Rows are points. Before rounding, the points of a table are all equally far from one centre. They may lie mostly on one side of it. Write the centre, to within rounding.

Points (8 x 3):
array([[-54,  -9,   0],
       [-33, -46,   8],
       [-41, -41,  21],
       [-52,  -6,  -3],
       [-29, -45,  26],
       [-48, -34,  18],
       [-56, -10,   6],
       [-32,  -7, -22]])
Centre: [-20, -13,  12]

Points (17 x 11):
array([[-10,   0,  26,  12,  32, -10,  -1, -11,   6, -34,  11],
       [  0,  10,  20,  19,  37,   2,  15, -22,   6,  -6,   3],
       [-12,   1,   3,  -1,  55, -13,  -9, -19,  -9, -20,   8],
       [-16,  20,   6,  29,  35,   1, -14,   6, -19, -35,   8],
       [-16,  13,   5,  32,  40,   2,   3,  -4,   0, -30,   0],
       [-24,  19,  11,  33,  37,  15,   2,  -5,  -1, -18,  13],
       [-28,  13,   8,  12,  28, -15, -11,   0,  -8, -42, -15],
       [ -3,  10,   7,  -2,  60,   9, -16,  -6, -14, -36,  -4],
       [  1,  28,  25,   6,  47,  -4, -16,  -3, -13, -13,  -8],
       [ -5,  27,   3,  15,  27, -22,  12,  -5, -11, -20, -16],
       [  5,  25,  13,  -4,  21, -14, -15, -16,  13, -27,   8],
       [ -7,  39,  14,  15,  29,  11, -15,  20, -14, -30,   5],
       [-11,  15,  12,   9,  50,  15, -14, -26,  -2, -33,  -5],
       [-19,  22,  32,  26,  30,  28,   5,  -3,  -4, -10,  -1],
       [ -1,  17,  22,  25,  22,  -8,  13,  -8,   2, -17,  14],
       [-19,   5,   9,  19,  31, -18,  11,  15, -13, -18, -10],
       [ -1,  26,  35,   2,  36,   8,  -9,   0,   9, -20, -14]])
Centre: [-11,  10,   4,  -7,  17,  13,  -2,  -4, -14, -15,   1]
